Every row gives one point. Examples show where two turns around zero, p and q, send a point. Where does a point land after both, in the order given? Backwards means that the second turn is done in reverse. Each puzzle has new turns, and all numbers are rounded.
In the rows, 128 means zero.

Turn p:
[132 111 130] => [119 114 123]
[ 98 131 127] => [129 129 158]
[131 120 146] => [137 111 124]
[131 182 134] => [167 166 127]
[148  96 102] => [ 88 121 108]
Turn q:
[125 124 151] => [107 126 117]
[119  89 149] => [118 102  93]
[121 159  94] => [155 158 150]
[147 140 119] => [130 126 152]
Where do these land?
q, then p: [127 107 132] => [107 124 127]
p, then q: [155 114 158] => [159  99 131]
q, then p: [115 116 151] => [108 140 146]
p, then q: [119 154  82] => [110 178 138]
q, then p: [124 149 116] => [150 136 121]

Turn p:
[107 152 163 105] => [117  85 154 117]
[134 113 127 129] => [131 130 116 138]
[127 103 124 139] => [126 138 117 151]
[109 144 103 153] => [113 162 150 123]
[160 153 134 159] => [171 145 149 119]
[101 135 136 103] => [100 104 134 119]
[158  97 109 108] => [138 132  78 128]
Turn q:
[113 103 112 119] => [126  98 115 117]
[ 93 153 116 114] => [111 108 166 120]
[147 147 128 160] => [108 160 123 145]
[111 146 146 128] => [132 127 154 144]
[164 152 113 146] => [107 171 120 120]
[122 117 137 126] => [138 118 125 134]
[146  77 143 102] => [174 112  92 115]
Where do these land?
p, then q: [145 125 116 115] => [121 128 127 104]
q, then p backwards: [ 89 161 113 131] => [ 82 147 146 131]
p, then q: [ 98 114 120 123] => [113 105 140 145]
p, then q: [138 135 153 127] => [144 134 106 130]
p, then q: [170 149 111 142] => [140 166 137  96]
p, then q: [128  85 154 129] => [ 98 127  92 147]

Turn p:
[113 105 138 142 122  67] => [ 91  88 164 148 138 121]
[108 110 144 122 122 141] => [128 115 125 105 120 107]
[109 163 149 136 143 137] => [122 145 131 129  83 131]
[196 126  98 143 123 145] => [181 149 126 153 170 150]
[121 108 126 115  89 114] => [111 120 128 128 156  94]
[147 114 137 102 141 134] => [135 135 138  98 144 140]
[119 136 125 137 147 146] => [138 127 115 125 106 140]
[112 161 107 127 137 140] => [119 146  98 139 108 141]
Turn q:
[134 142 116 122 144 138] => [145 132 110 138 130 124]
[131 134 111 156 139  88] => [111 154 121 108 158 105]
[131 143 134 181 141 153] => [118 162 133 171 152 140]
[118 124 163 123 132  58] => [103 160 138  62 112 126]
[115 101 116 130 117 149] => [109  98 129 147 127 129]
[152 137 121 102 126 152] => [166 109 121 135 127 138]
[122  96 133 143 144 132] => [ 97 124 115 133 133 147]
[135 136 134  98  82 154] => [160  94 164 136 110 130]
[114 139 126  96 127 128] => [143 119 122 121 100 115]
Where do these land?
p, then q: [145 136 126 167 161 135] => [138 116 154 151 154 158]
q, then p: [102 108 150 123 105 113] => [108 124 131 107 121  90]
p, then q: [151 126 148 151  95 147] => [139 155 136  94 155 139]
q, then p: [138 151 125 110  96  98] => [112 147 166 108 148 132]
q, then p: [138 153 116 133  95 110] => [117 137 171 119 129 142]
p, then q: [106 105 125 161 145 120] => [ 99  97 139 127 142 146]
q, then p: [132 130 116 110 138 166] => [159 112 123 149 147 128]
p, then q: [136 114 105  99 154 109] => [127 116  97 158 104 137]
p, then q: [103 128 141  99 162 155] => [156  86 134 126 102 112]

Turn p:
[100 163 134 161 120 121] => [ 97 157 107 112 148 108]
[102 121 124 117  93 126] => [125 133 119 146 106  93]
[134 100 127 145  99 111] => [149 143 103 127  97 128]
[129 135 149 147 132 147] => [118 149 125 140 145 144]
[141  96 108 106 158 132] => [158  86 135 133 131 143]
[139 143 119 143 114 137] => [105 133 119 124 117 139]
[151 138 135  78 181 123] => [145  95 189 115 153 141]
Turn q:
[148 138 100 101 109 140] => [134 127 115 102 142 166]
[132 116 151 145 128 109] => [134 120 131 161 124 116]
[ 91 132 129 120 117 142] => [123 147 159 113 115 131]
[126 105  92 128 107 184] => [117 114 123  85  83 162]
[124 113 140 129 121 127] => [129 119 141 139 120 130]
[148 156 144 101 172 102] => [116 126 117 133 190 102]
[158 146 149 167 134 111] => [122 137  92 172 130 116]
[ 97 118 118 134 136 109] => [150 135 145 120 119 102]
Where do these land?
q, then p: [110 159 139 151 105  99] => [ 90 151 128  97 135 147]
q, then p: [129 115 135 129 119 101] => [137 139 122 120 125 155]
q, then p: [130 118 133 134 158 124] => [152 126 120 112 125 115]
p, then q: [112 105 111  90 142 173] => [135  98 121 156  82 100]
q, then p backwards: [137 111 104 151 140 113] => [113 100 108 130 119 109]
q, then p backwards: [146 126 147 118 116 187] => [163 163 102 139 121 161]
p, then q: [133 161 126 122 115  99] => [135 140 161 131 156 138]

Turn p:
[131 117 118 128 139 108  96 111] => [128 131 120  99 138 130 159 136]
[119 143 111 138 114 149 126 116] => [149 136 130 154 141 127 137 130]
[122 118 119 137 155 124 148 120] => [136 130 126 117 120 119 131  94]
[147 150 134 113 132  63 146 131] => [119 125 142  86 106  78 113 149]
[142  98 117 123 137 164 142 111] => [129 101 107 143 150 136 131  93]
[ 97 140 121 103 119  90 143 118] => [147 154 106 106 116 100 107 145]
[131 103 126 149 108 148 143 154] => [119 129 147 141 151 152 101 110]
[130 149 133 123 125 162  66 166] => [ 87 146 133 165 126 162 163 163]
[133 134 173 138 124 144 141 125] => [137  99 140 140 102 149 112 132]
Turn q:
[134 125 135 140 116 143 139 146] => [144 133 127 115 119 119 149 133]
[106  80 144  88 194 139 104 121] => [102 122 127 151 120  90  66 184]
[127 135 125 144 119 133  92 137] => [128 102 127 146 112 119 143 113]
[149 131 137 133 122 142 130 128] => [140 117 141 116 130 129 140 135]
[134 137 103 109 123 144 140 117] => [113 120 122  95 133 138 120 121]
[113 143 134 138 106 115 136 151] => [141 149 119 135 109 139 146 111]
[124 121 118 151 135 141 140 121] => [136 125 109 121 148 115 135 130]
[124 147 144 137 136 145 133 119] => [151 114 116 127 130 142 126 140]
[150 136  96  97 133  31 138 126] => [ 98 179 177 146 151 147  91  69]
[120 124 143 144  97 146 129 114] => [127 120 115 129 130 141 165 144]
Where do these land?
p, then q: [121 171 133 132 123 139 137 113] => [148 138 151 133 136 123 160 112]
p, then q: [135 107 154 128 127 146 114 109] => [116 123 122 103 132 101 135 147]
q, then p: [129  99  95 116 149 108 162 101] => [122 159 107 123  87 118 167 130]
p, then q: [138 120 146 168 146 120 132 111] => [120 130 150 115 136 142 138 169]
p, then q: [132 130 125 111 136 151 137 168] => [127 119  89 155 130 133 140 119]
q, then p: [124 110 146 114  74  98 143 139] => [156 132 140 172  95 118  97 133]
q, then p: [154 156 137 129 116  82 106 108] => [157  92 135 140 109 167 140 111]
p, then q: [ 95 152 120 120 153 152 100 150] => [154 129  93 108 132 153 152 102]
q, then p: [102 109 107 137 107 155 131 148] => [139 154 118 122 146  91 105 128]
p, then q: [152 126 116 126 149 129 117 134] => [124 152 109 132 139 136 121 139]

Turn p:
[127 143 172 129 135 136 127 120 117] => [105 132 158 129 109 131 133 137 105]
[121 136 108 142 116 122 135 113 117] => [155 129 130 131 139 140 144 129 127]
[149 141 161 145 124 129 113 133 139] => [124 111 155 135 110 114 110 124 107]
[ 98 142 110 115 131 137 122 144 111] => [132 155 113 147 120 144 130 146 145]
[150 143 116 141 141 137 155 117 130] => [140 130 120 127 150 113 136 133  95]
[135 125 134 138 166 129 122 120 112] => [117 154 131 131 127 122 134 102 107]
[122 125 110 104 131 109 132 144 113] => [132 138 100 123 112 125 144 130 147]
[114 135 119 129 119 117 138 123 160] => [127  98 114 141 142 141 130 133 131]
[146 141 122  99 112 128 117 116 152] => [122 105 133 142 138  98 136 142 148]
[116  49 127 137 108 135 121 151 128] => [126 130 124  74 133 152  85 104 167]
Turn q:
[114 112 114 110 118 122 133 122 121] => [138 120 106 123 116 140 131 112 130]
[122 124 112 123 145 105 116  97 117] => [145 143 111 107 133 152 106 133 127]
[114 126 147 112 132 128 121 113 142] => [148 133 121 112 136 114 141 129 116]
[123 127 129 148 129 151 149 142 151] => [107 127 135 152 126 114 137 124 100]
[168 118 156 159 113 147 137 147 121] => [125 122 159 171 111 105 128 153 143]
[130 118 132 145 122 156 115 157 137] => [ 99 121 122 145 123  99 136 140 132]
[ 83 154 150 133 143 122 133 118 105] => [129 120 148  77 114 124 117 127 101]
[146 125 111 115 145 146 141 159 136] => [102 113 125 150 141 146 154 137 128]
[130 147 114 110 112 108 112  90 119] => [158 130 122 108 149 138 101 107 146]
[151 127 116 125 120  93 123 135 132] => [131 152 132 136 130 147 131 119 158]
Where do these land?
p, then q: [157 132 116 127 113 118 142 123 117] => [141 133 136 139 126 155 144 128 145]
p, then q backwards: [129 123 120 143 129 115  87 123 135] => [142 137 120 130  88 120 143 125 128]
p, then q: [117 122 113 135 117 125 144 123 115] => [125 112 131 143 144 138 137 134 126]
q, then p: [127 111 132 131 110 113 133 134 145] => [147 110 134 133 136 129 141 136 115]
p, then q backwards: [122 109 131 107 119 123 107 123 135] => [137 139 122 125 110 121 114 151 116]
p, then q: [120 149 122 115 128 124 130 161 131] => [101 133 121 141 122 124 118 109 146]
q, then p backwards: [128 136 117 121 122 136 115 116 142] => [136 118 109 131 137 134 131 125 141]
q, then p: [123 133 138 128 115 179 144 141 139] => [136 130 122  94 118 157 140  94 125]
q, then p: [120 110 164 157 114 114 126 118 105] => [146  95 145 125  96 111 124 141 145]
p, then q: [118 138 145 124 129 117 139 117 140] => [126 116 121 132 103 126 131 129 115]
q, then p: [145 151 122 115 118 162 136 118 112] => [110 136 132 107 132 129 111  89 130]
q, then p backwards: [131 123 117 134 225 110 133 138 121] => [ 73 138 158 125 127 169 190 124 105]

Turn p:
[ 95  97 111 128 105  87 102 137 126 151 106] => [137 148 144 136  85 105  81 149 129 144 144]
[155 154 109 131 112 105 128 156 146 100 120] => [160 123 104 113 158 134 102 139 145 109 144]
[116 123 173 160 125 152 119 142  90 125 127] => [109 150 116 144 135 117 127 123 120 138  65]
[ 88 158 122 122 117 145 139 120  94 111 119] => [126 145 128  78 122 104 134 104 115 127 105]
[162 101 107 148 124 143 152 122  97 177 145] => [105 115  95 149 128 116 156 147 111 183 146]
[138 141 120 119 119 124 154 122 146 139 138] => [148 118 125 129 135 120 150 121 132 129 152]
[147 137 168 137 151 107 103 140 132 147 130] => [117 117 141 164 142 116 126 160 143 104 107]
[139 122 105 142 119 141  97  99 122 125 138] => [ 86 125 120 127 134 131 109 110 132 138 148]
[107 141 105 145 124  98 138 107 144 100 129] => [150 105 146 109 136 119  96 100 118 127 142]
[ 88 131 137 103 117 157 117 115 150 112 140] => [125 147 141 119  99 139 138  83 138 103 125]
[155 132 181 119 169 145 142 121 158 147 113] => [129 119 165 159 150 152 178 147 152 120 107]
[157 133 119  95 141 116 165 167 131 124 151] => [165 112  97 126 131 143 159 157 109 104 144]
[110 114 113 140 171 154 106 114 163 130 110] => [107  99 160 121 104 166 122 119 159 140 119]
[135 108 121 103  98 118 129 130  95 104 128] => [128 167 111 118 131 131 115 133  91 124 144]
Turn q:
[103 109  91 146 167 158 142 131 114 129 101] => [108 168 123 121 139 135 173 118  99 152 107]
[165 141 150  99 138 151 133  96 144 151 120] => [132 150 100 130 116  90  88 110 143 118 113]
[105 100 106 120 138  99 128 110 106  92 143] => [145 113 135 114 110 137 185 147 139 119 115]
[154 168 142 152 117 162  98 145 103 125 117] => [108 121 133 137 163  99 110 108  93 100 158]
[116 135 120 118 106 134 155 161 144 121 160] => [142 126 148 108 110 140 110 149 116 156 158]
[112 171 124 110 138  96 100 107 121 107 154] => [144 135 127 118 129 135 140 159 151  70 151]
[109 119 138 145 126 157 103 153 127 150 159] => [158 139 148 140 156 137 127 102 119 145 158]
[125 111 146 104 103 128 109 128 151 117 149] => [173 112 142 141 113 129 109 134 130 124 124]
[113 106 115 100 118 105 157 159 144 122  97] => [123 114 131 104 116 162 115 155 116 155  89]
[107 153 139 139 105 141 133  96 138 144 101] => [103 148 131 147 103 147 108 102 123 102 127]
[165 128 104 137 125 120 125 125 116 151  96] => [ 99 111  81 133 140 125 126 118 119 132 119]
[153 104 138 154 152  99 149 144 161 117 161] => [128 117 139 148 133 109 134 165 169 175 135]
[135 118 151 141 131 113 130 109  95 137 106] => [103 110 129 126 136 122 140  97 148 115 109]
Where do these land?
q, then p: [146  94 111  95 103 148 128 129 116 130 126] => [109 151 124 124 136 125 125 154 110 154 165]
p, then q: [116 152 146 141 147  93 148 104 178 147 119] => [129 104 148 160 131  96 113 127 176 152 104]
p, then q: [123 133 156 152 141 124 117 118 137 169 124] => [106 121 148 156 134 154 118 129 151 146 114]
p, then q: [ 93 134 140 175 127 110 148 108 122 137  96] => [118 113 109 142 154 137 101 104 169 114  95]
p, then q: [144 119 107 125 139 151  96 116 134 110 119] => [160 163 144 132 123 136 129 120 109 123 130]
p, then q: [155 137  88 121 103 139 113 151 112 123 129] => [158 145 101 113 129 144 138 156 108 131 150]
p, then q: [119 150 119 109 133 141 136 117 107 126 137] => [132 126 130  95 105 133 133 135 134 121 116]
q, then p: [115 117 108 113 119 158 122 160 131 117 139] => [105 138 107 130 141 114 152 159 112 127 125]
p, then q backwards: [141 142 144 122  99 149 105 124 137 109 119] => [115 150 142 132 157 127 120 114 124 160 122]
q, then p backwards: [103 131 174 128 176  59 150 137 133 141 118] => [148 159 147 143 154 163  86 133 154 129  62]
p, then q: [119 127 122 141 106 121 100 103 137 124 148] => [143 130 133 154 120 139 149 126 146 102 139]
q, then p backwards: [161  98 121 114 143 143 173 169  92 103 163] => [110 160  84 142 134 120 175 105  95 163  99]
